Rows are points. The last column is the point's height on a tilted bowl or saddle (a function of degree 2), plus a little noise. Count its main directions that bend up, bend down and stay straight.

Points:
[[ 64  32 -66  17]
 [-12  39   2 -13]
 [-29   6 -13   1]
 [ 50  36 -30  23]
 [-12  42 -23 -20]
 [-53 -13 -15  30]
 [-26  48 -80 -77]
 [ 39  22  17   8]
 [ -6  10 -85 -75]
 [-27   9  -2   1]
 [ 11  18 -24 -11]
 [-46  33   2   6]
 [ -4 -11  73 -58]
 [  3 -37  38 -35]
 [-23 -20  30  -8]
 [ -9   8  -2  -7]]
Directions: 1 up, 2 down, 0 straight

Points, 23 rows:
[[-44  -6  41 -46 -36]
 [ 11  43  31   6 -19]
 [-20 -33 -26  31 -25]
 [ 14 -12  -1  47 -21]
 [-25  22 -33   4 -20]
 [ 26  -8  -8 -45 -19]
 [ 17 -48  34   1 -25]
 [ -7  33  20 -54 -30]
 [-51  58 -33  47 -60]
 [ 46 -25  96  -8 -58]
 [-15 -22  46  -6 -19]
 [ 19   7   8  35 -15]
 [-19 -28 -24 -50 -30]
 [-37   1  39 -10 -18]
 [ 60 -14  14  26 -27]
 [ 50  52 -52   5 -57]
 [  1  26  29 -23 -14]
 [ 26 -55 -39 -11 -32]
 [-52  25 -44  69 -64]
 [-66   4  34  19 -33]
 [-37   5  17  20 -15]
 [  5  21 -82 -25 -51]
 [-17   3  30 -25 -13]]
Directions: 0 up, 4 down, 0 straight

Points, 23 rows:
[[-71 -42 -62  20 -27]
 [-23   8 -27  39  -8]
 [ 13   1 -14  57  -1]
 [-23   5  43  -7  10]
 [-24 -40 -18 -22 -13]
 [-28  -2 -38 111 -98]
 [ 14 -11   1 -24 -12]
 [ 32  58  33   4 -28]
 [-46 -25   0  30  -5]
 [-49   2 -38 -47  39]
 [  8  44  42  19 -28]
 [-13  41  37  -8  -2]
 [ 43  14  27  17   3]
 [-31  32  26 -74  38]
 [-19   1 -13 -60   3]
 [  3  -6  -4  -8  -1]
 [ 19 -16 -70   2 -17]
 [ 15   5 -14  18   9]
 [ 41  -3  26  -2  -8]
 [ 37 -37  -6  18  -2]
 [ 20  70  26 -83 -90]
 [-26 -38   2  -8  -6]
 [ 30 -23 -14 -59 -57]]
Directions: 1 up, 3 down, 0 straight

Points:
[[ 22  -7 -29  53  24  -4   5]
 [-13  46 -20 -13 -79 -17 -49]
 [ 18 -27   2  19  27  43   6]
 [-13  44   1  54 -32 -15  -4]
 [-22  51   1 -29   2 -37   4]
 [-36 -12  28 -56   4   5  37]
 [ 29   0   9  14   7  34   5]
 [ -6  13 -65  -3   5   1  15]
 [ 20 -13 -17 -49 -44  -3  11]
 [-12 -28 -40   8  -1  30  -5]
 [ 15  53 -28  18 -57  -9 -27]
 [ 23  21   8  17  68  40   7]
 [  8   5  53   6 -20  94  11]
 [ 33  67  -5 -13  26 -24  -9]
 [-30 -11  34  19 -41 -15 -14]
 [ 93  46 -37 -49 -53   0  69]
 [  4  17  62   6   6 -39 -13]
 [  5 -74  -8   9  41 -36 -77]
 [ 33  22 -23  32   8 -12   6]
 [  0 -30 -80 -65 -21   7  58]
 [-37 -23 -29 -38 -14 -18  23]
 [-37  55  14  19 -35  48 -34]
 [  5 -50  38  43 -37   7  -8]
 [ -8  72  -4 -18 -43   5 -55]
 [-68  18 -55  -8 -36 -59  87]
 [ 26   6 -39 -18  14 -20   3]
 [ 21 -26  58  -9 -12 -61  -9]
 [ 35   2  77 -69  33 -59  64]
 [-29  14  47  41 -13  33  15]
 [ 82  10  14  22   6  71  90]
 [ -6  44  32   1 -51  47 -73]
 [ 20 -15  13   0 -27  24 -13]
 [ 32  21  34 -52 -21 -21   4]
 [-11  12  16 -31 -11 -31  -1]
 [ -7  36  14 -10  42  19  -7]
 [-45  70  23  30  68 -24  24]
 [-29  19 -30  -4  38 -55  -6]
 [-55 -29  29  56 -22 -66  28]
 [ 19 -38  33 -21 -43 -14  -9]
 [-15  17   1   9 -33 -36 -16]
 [ 83 -22 -29  -2  17 -31  35]
 [  3  43  -2 -15   3  30 -16]
 [-41   2  14 -27 -12  -4  11]
 [ -5 -37 -57 -27  -2 -60  15]
 [-12  52  16 -26  18  15 -10]
 [-13  51  68  -9   9 -32  -4]
 [ 28 -18  39  24  20 -72 -40]]
Directions: 3 up, 1 down, 2 straight

Points:
[[  3 -17 -49  20 -27   9 -11]
 [ 32 -28 -18  14  35  20 -27]
 [ 17 -59   6 -27   6 -12  -1]
 [ 29  -3 -24   5  43  19 -20]
 [ 30   1  34 -72  41 -74 -44]
 [ 37 -51 -28 -44 -55  -7  -6]
 [ 35  62 -83   1 -35 -15  93]
 [ -5  29 -56 -18 -12 -31  35]
 [ 28 -36   6  -1  37 -26 -12]
 [-45   0 -33 -10 -13 -23  -8]
 [ 15 -45 -19  -2  37 -49  20]
 [ 67 -37  34 -14 -56  22 -65]
 [ 76  10 -52  20 -52   2  -8]
 [ -4  69  16 -65 -19  -9 -22]
 [  7  19   0   7  -7 -75  34]
 [-71 -40  13 -14  40 -21   7]
 [ 43 -15 -27  44 -35  17 -38]
 [ 16  -9  11  22 -30  38 -15]
 [ 29   1 -16  75 -56   8 -57]
 [-37  27 -51  -1  18 -75  61]
 [-15 -16  16  34 -12 -52  24]
 [ 51  -2 -56 -10  30  15  -2]
 [ 63 -77  12   0  -8  31 -54]
 [ 28  12 -32  66  12   4   2]
 [ 20  43  32  47 -21  39  16]
 [ -9 -31   5  16  28 -73  58]
 [ 26  32 -23  27   6 -11  17]
 [ -5 -21  22   1 -31  19 -10]
 [ 80  -8   2  31 -22  21 -59]
 [ 36  20  30  -2   3 -25 -16]
 [ 45   3  23  42 -38  13 -42]
 [ -8 -84  31 -26 -17   2  21]
 [-29 -26  -6  52  60  30 -26]
 [ 23  55  19 -22 -45  -7 -18]
 [ 29   6   6 -13  14  63  15]
 [-35  43   8  -5   4  14  -4]
 [-72  15 -27  35  39  16 -45]
 [ 40  12  12   1 -18   6 -17]
 [-24 -20  22 -21 -47 -49 -13]
 [-30   9  73 -16  55  53  48]
 [-48  46  20 -24 -35   3 -30]
 [-27 -54 -37 -38  49  27 -33]]
Directions: 3 up, 3 down, 0 straight
